Each row is a point. A path goes straight from each point to the next, and from the last back to the first. The post is the endless flat space through its rows: a point in 2 columns, a line in 3, a plane in 4, and so on, so that a path can go around it. How many times does the path go around the post? Going back the other way cancels.

Post (1 x 2):
[[ 0.24 -0.07]]
Path (7 x 2):
[[ 0.85  0.07]
 [ 0.27  0.50]
 [-0.07 -0.02]
 [-0.13 -0.41]
 [ 0.00  0.16]
 [ 0.44  0.40]
 [ 0.72 -0.03]]
Times around: 0

Post (5 x 6):
[[-0.03 -0.62  0.47  1.20 -0.35  0.19]
 [ 0.00  0.30  0.14 -0.32  0.36  0.16]
 [ 0.13 -0.10  0.42  0.09 -0.11 -0.30]
 [-0.13  0.09  0.41 -0.32  0.69 -0.49]
 [ 0.23  0.10 -0.55  0.45 -0.05  0.16]]
Path (17 x 6):
[[-0.06 -0.06  0.40  0.42  0.52  0.11]
 [ 0.38 -0.11  0.53  0.29 -0.08 -0.33]
 [-0.09  0.35  0.14  0.47  0.10 -0.13]
 [-0.47 -0.44  0.01  0.50 -0.15 -0.72]
 [-0.60 -0.30  0.23 -0.01  0.02 -0.27]
 [-0.67  0.13  0.35  0.35  0.26 -0.36]
 [ 0.01  0.54  0.24  0.35 -0.11  0.59]
 [ 0.31  0.14 -0.21  0.56  0.12  0.00]
 [-0.18  0.31  0.27  0.89  0.10  0.40]
 [-0.32 -0.16  0.10  0.33 -0.21 -0.07]
 [ 0.12 -0.48  0.24  0.12 -0.19 -0.76]
 [ 0.47 -0.59  0.37  0.44  0.35 -0.19]
 [ 0.44  0.25 -0.28  0.71  0.61  0.07]
 [ 0.69 -0.19  0.01  0.28  0.23 -0.23]
 [ 0.05 -0.47  0.04  0.30 -0.18  0.41]
 [ 0.08 -0.50  0.01  0.75 -0.54 -0.80]
 [-0.14  0.21 -0.01  0.37  0.15  0.31]]
Times around: 0

Post (8 x 9):
[[-0.17  0.47 -0.16 -0.07  0.65  0.58 -0.16 -1.20 -0.28]
 [-0.25  0.10  0.20  0.25  0.39  0.31 -0.62 -0.09 -0.42]
 [-0.14 -0.11 -0.15  0.21  0.28 -0.42  0.43  0.06  0.66]
 [ 0.10 -0.19  0.19 -0.39 -0.18 -0.29  0.22  0.79  0.67]
 [-0.05 -0.03 -0.97  0.24 -0.06 -0.32  0.14 -0.78 -0.14]
 [-0.32  0.12  0.07  0.02 -0.46  0.18  0.13 -0.49  0.77]
 [-0.35  0.06  0.36 -0.02  0.07  0.44  0.16 -0.17 -0.37]
 [ 0.09 -0.08  0.70 -0.24  0.00 -0.56 -0.08  0.48  0.06]]
Path (21 x 9):
[[-0.11 -0.15 -0.05 -0.30 -0.12  0.24 -0.80  0.32 -0.11]
 [ 0.01 -0.11 -0.38  0.22  0.80 -0.21  0.11 -0.46 -0.07]
 [-0.15  0.20 -0.01  0.04 -0.64  0.77 -0.01 -0.56 -0.19]
 [ 0.30  0.38 -0.15 -0.26  0.14 -0.22  0.20 -0.06  0.06]
 [-0.69  0.02  0.07  0.26 -0.09  0.00  0.31  0.53  0.60]
 [-0.73  0.02 -0.72 -0.29 -0.31  0.21  0.05 -0.25  0.19]
 [ 0.23 -0.29  0.08 -0.78  0.47  0.40 -0.20 -0.35  0.19]
 [ 0.20 -0.28  0.05  0.17 -0.31 -0.34 -0.13 -0.25  0.38]
 [-0.26  0.37 -0.03  1.07 -0.27  0.34 -0.62 -0.05  0.88]
 [ 0.12  0.39 -0.05 -0.42 -0.36 -0.65  0.25 -0.14  0.74]
 [ 0.01  0.35 -0.12 -0.17 -0.13 -0.30 -0.13 -0.57 -0.10]
 [ 0.03  0.33 -0.08  0.52 -0.22 -0.12  0.58 -0.38 -0.29]
 [-0.21  0.10  0.11  0.38  0.13  0.34  0.06 -0.33  0.18]
 [-0.12  0.32 -0.40  0.29  0.13  0.04 -0.82  0.67  0.05]
 [-0.50  0.02  0.19 -0.07 -0.01  0.35  0.32  0.28  0.47]
 [-0.88 -0.33  0.27  0.33  0.50  0.23  0.34 -0.03 -0.19]
 [-0.20 -0.84  0.22  0.07 -0.27 -0.20 -0.50  0.49  0.29]
 [ 0.22 -0.17 -0.01  0.39  0.35  0.20  0.28 -0.90 -0.14]
 [ 0.24  0.32  0.22  0.32  0.37 -0.37 -0.01  0.15  0.47]
 [ 0.06  0.52  0.16 -0.41  0.18 -0.27  0.15 -0.79  0.29]
 [-0.71 -0.10  0.16  0.07  0.51 -0.12 -0.11  0.30 -0.77]]
Times around: 3

Post (13 x 14):
[[-0.18 -0.26 -0.02 -0.07  0.22  0.82 -0.05  0.73 -0.07  0.27 -0.03  0.30
   0.70  0.78]
 [-0.16  0.19 -0.76  0.29  0.08  0.50 -0.07 -0.03  0.69  0.24 -0.25  0.28
   0.13 -0.33]
 [-0.25  0.15  0.20  0.01 -0.41  0.50  0.01  0.50 -0.23  0.00  0.08 -0.69
  -0.06  0.06]
 [-0.63 -0.14  0.03  0.53  0.29 -0.64 -0.38  0.41 -0.10 -0.01 -0.21  1.11
   0.06  0.21]
 [ 0.22  0.15  0.33 -0.69 -0.28  0.76  0.97 -0.57 -0.16  0.39 -0.36 -0.54
  -0.30  0.45]
 [ 0.27  0.13 -0.01 -0.39  0.34 -0.22 -0.32  0.01  0.11 -0.18  0.29 -1.06
  -0.10  0.19]
 [ 0.21  0.10  0.27  0.33  0.14 -0.16 -0.33 -0.20  0.33 -0.16 -0.55  0.91
  -0.62 -0.30]
 [ 0.48 -0.18  0.17  0.27 -0.24  0.46  0.49  0.34  0.26  0.21 -0.29 -0.51
  -0.22  0.23]
 [ 0.29  0.09 -0.17 -0.47 -0.40 -0.22 -0.13 -0.15 -0.08  0.40  0.58 -0.19
  -0.13 -0.07]
 [ 0.16  0.64 -0.21  0.33 -0.16  0.29  0.11 -0.03 -0.44  0.11 -0.17 -0.34
  -0.43  0.09]
 [ 0.24  0.28 -0.16  0.29 -0.10  0.40  0.35  0.06  0.05  0.22  0.12 -0.04
   0.49 -0.58]
 [ 0.05  0.44  0.31  0.25 -0.31 -0.30 -0.20  0.25  0.22  0.05  0.15  0.02
   0.43  0.05]
 [ 0.32  0.09 -0.53 -0.17 -0.30 -0.16 -0.04 -0.54  0.24 -0.35  0.40 -0.31
   0.04 -0.16]]
Path (18 x 14):
[[ 0.37  0.21 -0.98 -0.10 -1.18  0.10 -0.18 -0.15 -0.40  0.56  0.59 -0.13
  -0.42  0.83]
 [ 0.21  0.40 -0.34  0.56 -0.48 -0.73 -0.01 -0.24  0.00 -0.41 -0.09 -0.40
   0.42 -0.79]
 [-0.33  0.35 -0.50  0.44 -0.01  0.05  0.54  0.37 -0.11  0.31 -0.42  0.38
   0.52 -0.11]
 [-0.34 -0.29 -0.56 -0.53 -0.54 -0.15 -0.09 -0.19  0.26 -0.42 -0.12 -0.83
  -0.09 -0.33]
 [ 0.10 -0.38  0.24 -0.19 -0.13 -0.52 -0.01 -0.17 -0.70  0.39  0.17 -0.10
   0.19  0.00]
 [ 0.30  0.07  0.30  0.04 -0.60  0.34 -0.20 -0.07  0.04 -0.26  0.30 -0.38
  -0.12 -0.08]
 [ 0.28 -0.07 -0.50  0.24 -0.37  0.44  0.39  0.48  0.82  0.29  0.38 -1.04
   0.26  0.19]
 [ 0.48  0.31  0.46 -0.53 -0.02  0.12 -0.29  0.07 -0.06  0.02  0.19 -0.02
   0.05  0.10]
 [-0.09  0.64  0.11 -0.07  0.11  0.07 -0.08  0.15 -0.18 -0.14 -0.41 -0.58
   0.74 -0.32]
 [-0.36  0.20  0.12 -0.30 -0.71  0.31  0.22 -0.23 -0.35  0.72 -0.28  0.38
  -0.54 -0.20]
 [-0.12  0.16 -0.25 -0.37 -0.56  0.34  0.34  0.06 -0.38  0.24 -0.11  0.41
   0.26  0.39]
 [ 0.27  0.02  0.40 -1.00 -0.08  0.42  0.29 -0.19 -0.05  0.35  0.47  0.08
  -0.18 -0.56]
 [ 0.03  0.85 -0.10  0.14  0.17  0.45 -0.20 -0.25  0.17  0.02  0.17 -0.09
   0.42 -0.50]
 [ 0.07  0.47 -0.46  0.48 -0.30  0.36 -0.74 -0.60  0.08 -0.26 -0.11  0.00
  -0.29  0.07]
 [-0.18  0.02 -0.65  0.11 -0.41  0.31 -0.14 -0.14  0.46 -0.39 -0.48 -0.66
  -0.26  0.19]
 [-0.60 -0.28 -0.30 -0.37  0.12  0.34  0.32  0.89  0.01 -0.05 -0.09 -0.84
   0.35  0.16]
 [ 0.42 -0.11  0.10 -0.11 -0.15  0.11  0.92 -0.14 -0.13  0.67  0.14  0.14
  -0.06 -0.16]
 [-0.30 -0.34  0.35  0.47  0.38  0.56  0.46  0.00 -0.10 -0.59 -0.30 -0.22
   0.00  0.03]]
Times around: 1
